Each row of a before or after table is a point. The points were changed in one or more steps. Then noise was added and the rows were shuffled. The steps act on columns, c1 being the first. What was done? A step turns or swaps two columns, mirrors them in a line or flattens them onto one, adds a multiple of one to another, or multiplies or shifts one. Angles are multiples of 10 degrees, from the lower column toward the higher: turns from -170 to 170, lines from 10 to 170 but not 90. Use the fewest steps. Two steps may share a column if one is a turn and the other turns, adds or multiplies; they go together, in the order done. Otherwise the lowest column goes first.

Before (13 x 3):
-.20,-.86,.07
-.08,.30,-.36
-.05,.35,-.36
.06,.27,-.38
.06,.07,-.18
.08,-.71,.47
-.26,-.42,.78
-.26,.25,.29
.14,-.03,-.10
.10,-.05,-.16
-.08,.48,-.31
-.06,.10,.02
-.36,-.26,-.24
After (13 x 3):
-.34,-.84,-.09
-.45,.50,-.05
-.47,.06,.07
-.48,.56,.08
-.35,.44,-.13
-.61,-.69,-.50
-.67,.01,.38
-.33,.17,-.09
-.26,.05,-.12
-.77,-.05,-.36
-.48,.46,-.09
-.68,-.83,.33
-.32,.06,-.15
Steps: shift c1 by -.40; turn c2 and c3 by 40 degrees

Before (13 x 4):
-.12,-.31,-.32,.02
-.04,.07,.25,.31
-.04,-.05,.94,.04
-.02,-.76,-.21,-.01
-.08,.18,.01,-.18
.36,-.67,.50,.14
.00,-.03,-.32,.21
-.09,.06,-.31,.14
-.03,.02,-.39,-.11
.42,.08,-.08,-.25
.08,.21,-.23,.27
-.12,-.13,-.36,-.05
-.14,.17,-.37,-.34
After (13 x 4):
-.13,-.08,-.32,.02
.12,.14,-.37,.33
-.04,.05,.96,-.07
-.10,.26,-.29,-.21
-.02,.53,-.24,-.58
.16,.17,.47,-.73
-.23,-.23,.24,-.08
-.04,.18,-.36,-.02
.07,.03,.01,.25
-.11,-.34,-.25,.01
.08,.06,-.39,.07
.52,-.08,-.06,.02
-.13,-.12,-.29,-.11
Steps: turn c1 and c4 by 40 degrees; turn c2 and c4 by 130 degrees

Before (13 x 6):
-.12,.16,-.20,.13,.54,-.19
.29,-.38,.70,-.17,.22,-.15
.00,-.08,-.56,.62,.53,.04
.44,-.56,.07,-.03,.17,-.33
.53,-.05,.28,.41,.13,-.20
.22,.14,.22,.04,.10,-.21
.28,-.12,.10,-.20,-.08,-.08
-.65,.44,-.46,.62,.16,-.37
-.78,.16,.01,.52,.01,-.04
-.37,.09,-.44,.65,.25,-.34
.24,-.16,.23,-.14,-.22,-.06
.32,-.04,.09,-.07,.20,.09
.34,-.01,.39,-.29,-.03,-.49
After (13 x 6):
-.64,.46,-.44,.62,.27,.26
.32,-.42,.70,-.18,.07,.23
.29,-.15,.09,-.19,.11,-.02
.24,-.19,.22,-.18,.13,-.19
-.12,.16,-.20,.14,-.01,.57
.31,-.05,.10,-.10,-.16,.14
-.77,.16,.01,.53,.05,.05
.46,-.55,.07,.00,.24,.25
.01,-.08,-.53,.64,-.22,.50
.33,-.01,.36,-.32,.52,.13
.53,-.07,.27,.39,.15,.19
-.36,.10,-.43,.64,.23,.35
.24,.13,.24,.02,.17,.17
Steps: turn c5 and c6 by 110 degrees

Before (8 x 8):
.22,-.05,.43,.78,.12,-.43,.54,-.69
-.26,.12,.16,-.18,.42,-.47,-.27,.11
-.23,-.31,-.20,.31,-.64,-.07,.40,-.28
-.04,.36,-.15,.21,.62,-.42,-.57,-.25
-.03,.07,-.13,-.08,-.09,.11,.43,.00
-.10,.22,.22,.52,-.60,-.20,.07,-.26
-.46,.02,.01,-.45,.04,.22,-.11,-.13
-.62,.11,-.02,.10,.05,.10,-.05,.16
After (8 x 8):
-.01,-.05,-.08,-.07,-.08,.13,.45,.03
-.47,-.17,.01,-.43,.02,.15,-.14,-.13
-.24,-.19,-.23,.30,-.65,-.27,.41,-.30
-.04,.58,-.17,.21,.63,.01,-.60,-.25
-.26,.44,.15,-.16,.45,-.19,-.31,.12
-.64,.02,-.03,.11,.06,.17,-.02,.15
.21,.26,.44,.76,.11,-.36,.56,-.69
-.11,.29,.27,.49,-.60,.02,.04,-.30
Steps: turn c2 and c6 by 50 degrees

Before (13 x 9):
.03,.24,.06,.12,-.20,.03,.10,-.07,-.15
-.07,-.08,.17,.17,.04,-.11,-.14,-.03,.08
-.03,-.19,-.04,.01,-.15,.02,-.29,-.04,.04
.18,-.11,.03,.07,-.13,.05,.23,-.14,.03
.10,-.05,-.13,-.17,-.14,.13,.03,-.01,.14
.18,.08,-.04,.10,-.03,.00,-.14,.03,.06
.21,.06,.11,-.02,.11,-.12,.09,-.32,-.06
-.11,-.10,-.06,.04,.05,-.13,.00,-.11,-.08
.18,.03,.12,-.14,.04,-.06,.08,-.19,.15
.16,.04,-.07,-.03,-.05,.25,.20,-.22,.07
.15,.12,.21,.06,.04,.01,-.03,.02,-.38
-.20,.00,-.07,.25,-.12,.03,-.12,-.04,.18
-.14,.15,.06,-.05,.05,-.14,.07,.05,-.07
After (13 x 9):
.10,-.05,-.06,-.15,-.18,.13,.03,-.07,.35
-.14,.15,.01,-.06,.07,-.14,.07,.03,-.17
.17,.05,-.01,.05,-.08,.25,.20,-.22,.18
.18,-.11,-.13,.11,-.04,.05,.23,-.11,.07
.18,.08,-.01,.08,-.05,.00,-.14,.07,.15
-.08,-.08,-.04,.17,.16,-.11,-.14,.03,.20
.21,.06,.04,.09,.15,-.12,.09,-.31,-.15
.03,.24,-.20,.13,-.05,.03,.10,-.03,-.38
-.02,-.19,-.11,.02,-.11,.02,-.29,-.04,.10
-.11,-.10,.07,.07,-.03,-.13,.00,-.09,-.20
-.20,.00,-.07,.25,-.12,.03,-.12,.05,.45
.15,.11,-.07,.05,.20,.01,-.03,.03,-.95
.18,.03,-.02,-.07,.13,-.07,.08,-.23,.38
Steps: mirror c3 and c5 in the line at 60 degrees; turn c4 and c8 by 20 degrees; multiply c9 by 2.5

Before (14 x 11):
.00,.35,.05,-.34,.18,.32,.31,-.54,-.12,.14,-.05
-.43,.28,.02,-.16,-.09,-.32,-.63,.23,.79,.15,-.08
-.55,-.23,-.39,-.25,.24,-.08,-.44,.25,.11,-.37,-.53
-.44,-.02,.19,.02,-.26,-.25,-.64,-.10,.94,-.08,-.16
-.32,-.07,-.33,.39,.24,.02,-.21,.20,.34,.11,-.60
.02,.07,-.16,-.21,-.40,.32,.20,-.16,.17,.12,.14
.23,-.10,.20,-.07,-.46,-.06,-.24,-.54,-.02,.20,-.04
.14,-.47,.23,-.34,-.19,.30,-.13,-.35,-.10,.63,.44
-.44,-.09,-.45,.36,.29,-.24,-.27,.43,-.13,-.44,-.08
.10,-.27,.60,-.10,-.05,.24,.16,-.45,.10,.19,.31
.16,-.04,.41,-.21,-.18,-.11,-.15,.18,.10,.22,-.13
-.22,-.04,.43,-.18,-.37,.03,.05,-.54,-.23,.65,.25
-.57,-.32,-.19,.13,-.04,-.11,.33,.29,-.02,-.19,-.50
-.51,.29,.22,.17,-.26,.51,-.26,.12,.18,-.13,-.44
After (14 x 11):
.53,.27,-.66,-.16,-.12,-.31,-.02,.68,-.72,.12,.16
-.08,-.25,.19,-.12,-.02,.23,-.57,.08,-.14,.35,-.10
-.01,.35,.33,-.36,.16,.37,-.06,-.01,.11,.07,.12
.22,-.05,.06,-.18,-.36,.06,-.43,-.05,.25,.62,.25
.54,-.24,-.43,-.28,.23,-.07,.39,.73,-.02,-.65,.16
-.22,-.09,-.23,-.07,-.44,-.10,-.22,-.05,-.01,.09,.17
-.16,-.04,-.16,-.22,-.16,-.13,-.42,.70,-.15,.08,.25
-.01,.05,.18,-.23,-.39,.33,.13,.37,-.14,.19,-.04
.54,.30,-.26,.16,-.25,.48,-.20,.58,-.10,-.35,.28
.55,-.29,.34,.11,-.04,-.10,.20,.76,.12,-.51,.22
-.16,-.51,-.14,-.37,-.19,.32,-.24,.19,.06,.74,.08
.42,-.09,-.26,.36,.33,-.25,.44,.90,.24,-.40,-.25
.34,-.05,-.23,.36,.23,.03,.33,.73,-.27,-.26,.51
.60,-.05,-.68,.01,-.27,-.28,-.20,.39,-.84,-.13,.04
Steps: turn c1 and c9 by -170 degrees; turn c3 and c7 by -90 degrees; shift c8 by .50; mirror c10 and c11 in the line at 20 degrees

Before (8 x 12):
-.12,.19,.43,.28,-.37,.08,-.40,.53,-.41,.04,.48,.28
-.26,-.20,.59,.40,.41,.25,-.67,.04,-.07,-.05,.43,.30
-.35,-.27,.02,-.05,.22,.08,.19,.22,-.24,.00,-.51,.14
-.16,-.38,-.39,.38,.28,-.11,-.06,.16,.12,.94,-.34,.08
-.30,-.40,-.42,-.26,.22,.06,.09,-.22,.30,-.01,.52,-.01
-.18,-.11,-.03,-.20,-.21,-.12,-.09,-.86,.29,-.07,.24,.14
-.16,.65,-.41,.29,.20,.26,.19,.56,.40,.13,-.39,.25
.01,-.38,-.01,.14,.34,-.20,.22,.20,.32,.07,.28,.27
After (8 x 12):
-.36,.23,.03,-.53,.22,.16,.20,.00,-.25,-.01,.04,.13
-.30,.29,-.42,.47,.23,.26,.10,.02,.29,-.01,-.34,.01
.02,.09,-.01,.30,.35,.42,.22,.00,.32,.06,.10,.26
-.10,-.05,.44,.52,-.35,-.21,-.39,.00,-.41,.05,.18,.28
-.17,-.21,-.39,-.34,.21,-.66,.18,.00,.41,.14,.36,.26
-.27,.33,.58,.49,.41,.02,-.68,.00,-.08,-.04,.30,.29
-.17,-.02,-.04,.21,-.22,.17,-.08,.00,.29,-.07,-.23,.14
-.17,.18,-.40,-.28,.28,.37,-.06,.01,.12,.94,.45,.09
Steps: turn c2 and c6 by -130 degrees; mirror c4 and c11 in the line at 40 degrees; multiply c8 by 0

Before (14 x 14):
.39,-.19,-.24,.18,-.77,-.47,.21,.06,-.33,-.35,-.53,-.21,.20,-.29
-.29,-.56,.18,-.42,.19,-.11,-.47,-.41,.16,-.05,-.05,-.11,-.57,.15
-.15,-.24,.40,-.26,-.17,.39,-.16,-.72,.21,.28,-.50,-.03,-.44,.15
-.10,-.13,-.25,.49,-.47,-.52,.26,.07,-.61,.22,-.58,-.33,-.27,-.54
.01,-.19,-.06,.50,-.33,-.21,.67,.19,-.30,-.54,-.63,-.50,-.26,-.33
.22,.12,.52,.42,.26,.14,-.55,-.02,-.41,-.04,-.06,-.18,.33,.32
.28,-.34,.41,.31,-.40,-.38,.38,.29,-.46,.14,-.19,-.27,-.03,.24
-.47,-.07,.77,-.26,-.04,.05,-.24,-.32,.11,.00,.07,.17,-.05,-.15
-.52,.09,.21,-.09,-.31,.10,-.42,-.14,.47,.10,-.15,.02,-.50,.39
.18,.25,.24,-.08,-.18,-.40,.11,.03,-.30,-.18,-.61,.06,-.57,-.09
-.18,-.34,.21,.04,.20,.12,-.21,-.31,.45,.15,-.18,.62,-.36,.11
-.53,-.21,.02,-.55,.07,.25,-.07,-.04,.00,.14,-.47,.20,-.19,.22
.24,.05,-.04,.39,-.19,-.87,.56,.11,-.17,-.01,-.74,-.63,.26,-.22
.50,.15,.20,.10,.01,.07,.04,.28,-.12,.18,.13,-.40,.05,-.22
After (14 x 14):
-.16,.15,.41,-.25,.47,.42,-.14,-.70,.22,.30,-.25,-.07,-.20,-.23
.48,-.24,.19,.07,-.09,.06,.00,.29,-.09,.23,.13,-.37,.03,.15
-.51,-.18,.78,-.27,.01,.03,-.26,-.28,.10,.00,.07,.20,-.08,-.11
-.01,-.34,-.02,.46,.64,-.27,.64,.18,-.30,-.54,-.30,-.52,-.05,-.20
.20,.27,.55,.42,-.19,.15,-.61,.00,-.42,-.02,-.26,-.20,.14,.13
-.28,.16,.19,-.41,-.12,-.15,-.49,-.45,.16,-.05,-.15,-.07,-.20,-.56
-.21,.14,.25,.01,-.04,.09,-.20,-.28,.46,.14,-.25,.65,-.17,-.31
.22,-.21,-.04,.42,.61,-.86,.52,.11,-.16,-.07,-.44,-.63,.11,.08
-.54,.36,.22,-.10,.35,.11,-.37,-.17,.47,.11,.09,-.01,-.21,.12
.17,-.08,.26,-.06,.50,-.44,.12,.04,-.31,-.15,-.32,.08,-.24,.25
-.55,.20,-.01,-.56,.29,.24,-.06,.01,.00,.16,-.42,.19,-.12,-.17
.41,-.23,-.25,.21,.94,-.43,.23,.07,-.34,-.37,.06,-.21,.09,-.21
.28,.23,.43,.30,.40,-.38,.36,.33,-.45,.10,.07,-.22,-.03,-.40
-.08,-.53,-.25,.44,.76,-.51,.24,.07,-.60,.24,-.18,-.37,-.08,-.09
Steps: swap c2 and c14; mirror c5 and c11 in the line at 110 degrees; multiply c13 by 0.4

Before (10 x 18):
-.11,-.12,.03,.18,-.27,-.53,.01,.03,.01,-.07,-.18,-.09,.18,.26,.27,.16,.45,-.08
-.22,.13,.14,.10,.24,-.06,-.02,-.13,-.01,.15,-.03,-.30,-.40,-.32,.27,.12,.46,-.20
-.14,.12,-.13,.14,.19,-.13,.09,.13,.06,-.14,-.15,-.06,.13,.15,.01,.14,.11,-.41
.05,.04,.01,-.10,.16,-.16,-.24,.02,-.07,.23,-.16,-.31,.00,-.07,.48,-.08,.38,-.21
.09,-.06,.09,.03,.13,-.01,.34,.24,.15,-.13,-.10,-.01,.01,-.05,.07,-.22,-.06,-.15
.16,-.06,-.38,-.03,-.02,-.20,.10,-.28,-.06,.03,-.37,-.13,-.06,-.32,.23,.15,.16,-.02
.00,-.40,.08,.16,.03,-.31,.15,-.02,-.08,-.21,.12,-.14,.34,.15,.03,-.24,-.08,-.24
.02,.06,.35,.01,.00,.02,.02,.17,-.16,.13,-.11,-.10,-.03,.27,.21,-.10,.01,.01
-.20,.33,.17,.02,-.17,.26,-.02,-.16,.08,.10,.05,.05,.10,.04,.07,-.16,.25,.39
-.05,-.06,-.62,-.19,-.08,.29,-.02,-.17,.05,.26,-.12,-.10,.00,.18,.31,-.02,-.01,.05
After (10 x 18):
.25,.35,-.10,.04,-.17,.25,.05,.24,.07,-.05,.04,.04,-.13,.04,.07,-.18,-.18,.43
.08,-.11,-.08,.18,-.27,-.51,-.14,.45,-.01,.41,-.12,-.09,-.11,.24,.28,.16,.04,.06
-.40,-.06,-.04,-.03,-.02,-.20,-.31,.16,-.07,-.14,-.23,-.13,.01,-.32,.24,.15,-.26,.08
.07,-.42,.05,.16,.02,-.29,-.03,-.08,-.08,.93,.20,-.12,-.12,.14,.01,-.24,-.03,-.23
.04,-.06,.12,.04,.13,-.01,-.34,-.07,.14,.26,.13,-.01,.08,-.05,.06,-.23,.24,-.10
-.03,.11,-.17,.16,.20,-.13,-.17,.11,.05,.48,-.08,-.06,.00,.14,.02,.16,.12,-.41
.30,.07,.18,.02,.00,.04,-.10,.00,-.16,-.31,-.07,-.11,-.06,.26,.21,-.10,.17,.13
.23,.13,-.11,.10,.24,-.06,-.02,.45,.01,-.93,-.03,-.30,.21,-.32,.28,.12,-.14,-.06
-.01,.02,.05,-.10,.16,-.16,.08,.37,-.06,-.44,-.28,-.30,-.14,-.08,.47,-.09,.02,.03
-.53,-.04,-.33,-.19,-.08,.30,-.05,-.01,.06,-.49,-.11,-.11,-.16,.19,.31,-.01,-.16,.22
Steps: mirror c1 and c3 in the line at 60 degrees; mirror c7 and c11 in the line at 70 degrees; swap c8 and c17; turn c10 and c13 by -140 degrees; multiply c10 by 2.5; add 0.5 times c15 to c18

Before (12 x 20):
.21,-.22,.06,-.08,-.19,.13,.15,-.08,.08,-.21,-.21,.02,-.12,-.27,.09,.17,.12,-.38,.19,-.07
-.20,-.09,.05,.19,-.22,.21,.20,-.06,.04,.17,.00,.53,-.06,.39,-.09,-.15,.10,-.17,.00,.18
.58,-.21,-.11,-.03,-.04,.72,.02,.21,.34,-.16,.01,-.23,-.07,.03,-.02,.26,-.03,.84,.06,.21
-.28,.11,.07,-.13,.00,-.12,.18,-.08,.46,-.15,.26,-.22,.12,-.06,.00,-.14,-.03,-.05,.21,.17
-.06,.22,.01,.28,-.01,.05,.09,.06,.06,-.28,-.17,-.04,-.06,-.22,.06,-.01,.01,-.02,-.55,.03
-.07,.21,-.14,-.02,.26,-.07,.00,-.01,-.12,-.23,.01,-.05,.21,.30,-.10,-.07,.60,-.32,-.10,-.05
.42,-.02,.04,.14,.15,-.15,.18,-.01,.04,-.27,.16,-.20,-.04,-.21,-.22,.10,.08,-.07,-.65,.05
-.31,-.54,-.07,.12,-.19,-.01,-.08,.00,.16,-.09,-.12,.21,-.01,-.12,-.03,.08,.06,-.36,.07,.14
-.29,.18,.17,-.06,-.13,-.03,-.34,-.04,.00,-.32,.11,.72,-.12,-.13,-.26,.08,.02,-.22,.08,.14
-.26,.14,-.21,.64,-.14,-.03,.04,.13,-.11,-.20,.00,-.11,-.14,-.26,-.05,-.15,.09,-.38,.17,.09
-.11,-.27,-.24,-.02,-.10,.27,.17,-.21,.08,-.16,.17,.05,-.12,.46,-.01,.16,-.06,-.05,.07,.08
.07,-.09,-.01,-.13,-.19,-.12,.06,.24,-.11,-.13,.06,-.02,-.06,.05,.02,.25,.07,-.22,-.04,-.02
After (12 x 20):
-.31,-.02,-.08,.12,-.19,-.04,-.07,.00,.16,-.30,-.13,.21,-.02,-.03,-.54,.08,.07,-.36,.08,.13
-.29,-.25,.18,.64,-.12,.03,-.33,-.05,.01,-.94,.09,.31,-.12,.20,.18,.07,.01,-.23,.08,.14
.42,-.21,.05,-.25,.16,.12,.17,-.01,.11,-.84,.16,.04,-.03,.08,-.02,.10,.09,-.07,-.65,.05
-.28,.01,.07,-.11,.00,-.07,.18,-.09,.46,-.45,.27,-.22,.11,.11,.12,-.15,-.04,-.05,.20,.17
-.07,.05,.02,-.18,-.01,-.08,.08,.08,.03,-.86,-.18,.22,-.06,.08,.23,-.01,.01,.00,-.54,.02
.59,-.03,-.11,-.18,-.03,-.81,.02,.20,.07,-.45,.00,-.14,-.06,.20,-.22,.27,-.02,.84,.05,.21
.07,.02,-.01,.04,-.19,.15,.05,.24,-.07,-.34,.06,-.12,-.06,.19,-.09,.23,.07,-.22,-.04,-.02
-.11,-.01,-.24,.04,-.10,-.28,.17,-.21,-.02,-.28,.18,.02,-.11,.61,-.26,.17,-.05,-.06,.08,.08
-.08,-.10,-.14,-.05,.26,.10,.01,.00,-.10,-.55,.03,-.03,.20,.52,.21,-.07,.58,-.31,-.11,-.07
-.27,-.05,-.21,-.40,-.14,.06,.04,.12,-.09,-.65,.00,.50,-.15,-.04,.14,-.15,.08,-.38,.17,.10
.20,.08,.07,.06,-.18,-.14,.15,-.08,.04,-.66,-.21,-.05,-.13,-.02,-.22,.17,.12,-.39,.17,-.06
-.20,-.09,.06,.35,-.21,-.20,.20,-.06,-.02,.62,-.01,.43,-.07,.20,-.11,-.15,.10,-.18,.00,.17
Steps: swap c2 and c15; mirror c4 and c12 in the line at 60 degrees; mirror c6 and c9 in the line at 100 degrees; multiply c10 by 3; turn c10 and c14 by -20 degrees
